Each row is a point. To make a cloud, some directions were put in groups of two or more. Within a group, all points are equally far from the middle, so they leave a hole (a ring in 2 directions, a hollow ball in 3). The other directions are filled evenly. Then the cloud was stretched, turned, moved and blurred a little. How many holes are there, and how many directions does each take, smallest first?

Cloud, 20 rows:
[[-0.29  0.94  2.67]
 [-0.68  2.30 -1.08]
 [-1.50  0.28  0.45]
 [-2.04 -1.01  1.92]
 [ 2.16 -1.12 -2.11]
 [-2.38 -2.48  2.08]
 [-0.66 -1.01 -2.45]
 [-2.43  0.05 -0.65]
 [-0.75  1.40  0.35]
 [-1.37  0.28  3.13]
 [ 1.43 -0.52 -2.36]
 [ 1.33  0.21 -0.65]
 [ 2.35 -0.49 -0.40]
 [-0.18 -1.58 -1.78]
 [-0.95 -1.69  0.77]
 [ 0.37 -1.47 -1.89]
 [ 1.95  0.89  2.80]
 [ 2.59 -1.39 -1.28]
 [ 0.89 -0.21  1.66]
 [-1.18  0.50 -0.56]]
Holes: 0

Cloud:
[[ 1.32  0.45 -2.07 -0.20]
 [ 2.99  1.47 -2.57 -0.64]
 [-0.58 -0.29  3.26  1.06]
 [-0.85  0.79  1.54  0.69]
 [ 2.90  0.52 -1.33 -0.86]
 [-0.17 -1.12  0.31  2.86]
 [ 1.08 -0.29 -1.53 -0.87]
 [ 1.89 -1.00 -2.61 -0.42]
 [ 0.46 -0.10  1.13  2.53]
 [ 1.79  1.93 -3.27  1.98]
 [-2.29 -0.20 -0.99  1.70]
 [ 1.33 -1.64  0.82 -0.23]
 [ 1.87 -2.93 -1.19 -0.15]
 [ 1.12 -0.40 -2.67 -0.71]
 [ 2.45  0.42  1.24 -1.03]
 [-1.56 -0.84  1.25  2.77]
 [ 0.06  0.77 -0.16  0.48]
 [ 3.73  1.95 -0.22 -1.95]
 [-0.37 -2.61 -0.55 -0.52]
 [ 0.13 -0.06 -1.68  0.17]
 [ 1.36  1.19 -3.35 -0.52]
 [-0.85 -0.20  2.16  2.83]
 [ 0.04  2.09 -0.03 -1.12]
 [ 0.02 -0.48  1.25  1.29]
 [-1.22 -1.63 -1.29  1.51]
 [ 0.84  1.53  0.80 -0.18]
 [ 0.82 -0.36  0.09  2.26]
 [-0.95  0.84 -2.78 -0.20]
 [ 2.21  0.36 -0.51  2.39]]
Holes: 0

Cloud, 52 rows:
[[ 0.08  2.18  1.19  1.73  2.74  1.45]
 [ 1.39 -0.53 -0.93  1.67  0.09 -1.46]
 [ 1.18 -1.51 -0.99 -0.38  0.61 -1.15]
 [-0.23 -0.12  1.81  2.47 -1.35 -0.69]
 [ 1.17 -0.57 -1.21  2.66  1.80  2.57]
 [-1.33  1.68  1.45  0.15  2.39  2.29]
 [ 0.66 -1.06 -1.53  3.24  0.51  0.49]
 [-3.25  0.30 -0.01  1.96 -0.47  0.81]
 [ 0.40 -0.34 -2.26 -0.67 -0.55 -0.15]
 [-0.51 -1.44 -0.72 -1.28  1.79  2.68]
 [ 2.25 -1.08  1.80  0.04  0.83  2.08]
 [-1.60 -0.89 -1.12  0.93 -0.30  3.50]
 [ 0.75 -1.12 -1.47  1.51  2.99  1.76]
 [-1.79  0.03 -2.14  1.31 -1.25  1.34]
 [-2.57  1.07  1.14  2.10  1.86  0.07]
 [ 1.58  0.70  1.47  2.53  0.08  2.51]
 [-0.74 -2.01  0.98 -1.19  2.19  1.16]
 [-1.65  1.49 -0.65  0.50  3.17  1.51]
 [-0.06  1.14 -1.38 -0.72  2.72  2.13]
 [ 0.56  2.48 -0.11 -1.02  1.73  2.16]
 [-0.60 -1.23  1.72  1.57 -2.01  0.01]
 [ 1.01  1.39  0.44  3.35  1.35  1.78]
 [-2.08 -0.44  1.81  1.02  2.65  0.95]
 [ 1.22  0.71  2.21 -0.98 -0.94 -0.20]
 [-3.18  0.21  0.22  1.97  1.64  0.41]
 [ 0.46 -2.56  0.25  1.28 -0.55  2.81]
 [-1.95 -1.77 -1.43  1.96  1.47  0.08]
 [ 0.29  2.06 -0.40  1.56  2.92  2.05]
 [-3.23 -0.43 -0.34  2.13  0.96  0.73]
 [-0.30  2.43 -0.91 -1.47 -0.72  1.34]
 [-2.27 -0.03 -0.54  1.32  1.54  3.24]
 [ 0.89  0.86  2.45  1.74  0.48  2.55]
 [-1.11 -0.96 -2.03 -0.19  1.40 -0.78]
 [-0.75  2.18 -1.40 -0.57 -1.48  1.09]
 [ 0.22 -0.98  2.83  0.62  1.67  1.90]
 [-0.78 -1.34 -0.95 -1.67 -1.12  1.64]
 [ 1.35 -1.91 -0.47 -0.85  2.16  0.59]
 [ 2.05 -0.74 -0.65  0.03 -1.72  1.24]
 [-1.65  0.75  1.70  0.51  0.91 -1.86]
 [-0.23  1.21 -2.07  1.12 -1.62  1.67]
 [-0.29 -2.16 -0.47  0.09 -0.27  3.35]
 [-1.36 -2.04 -1.53  2.23  0.62 -0.03]
 [-0.79  2.09  1.43 -0.97 -0.01  2.74]
 [-1.69 -1.84  0.81  1.85 -0.57 -1.00]
 [ 0.33  1.57 -0.99  2.87  2.26  1.71]
 [-0.27  1.49 -1.63  0.30  3.06  0.71]
 [-2.02  1.70  0.89 -0.48  0.35 -1.40]
 [-0.39 -1.44 -1.07 -1.97  1.22  0.58]
 [-1.15  1.36  2.00 -0.55 -1.10  2.39]
 [ 1.73 -1.60  1.34 -0.53  1.98  0.19]
 [-1.98  2.14  0.66  0.76 -0.77 -1.06]
 [ 1.44  0.13  0.29  2.40  1.70 -1.28]]
Holes: 2 (3, 3)
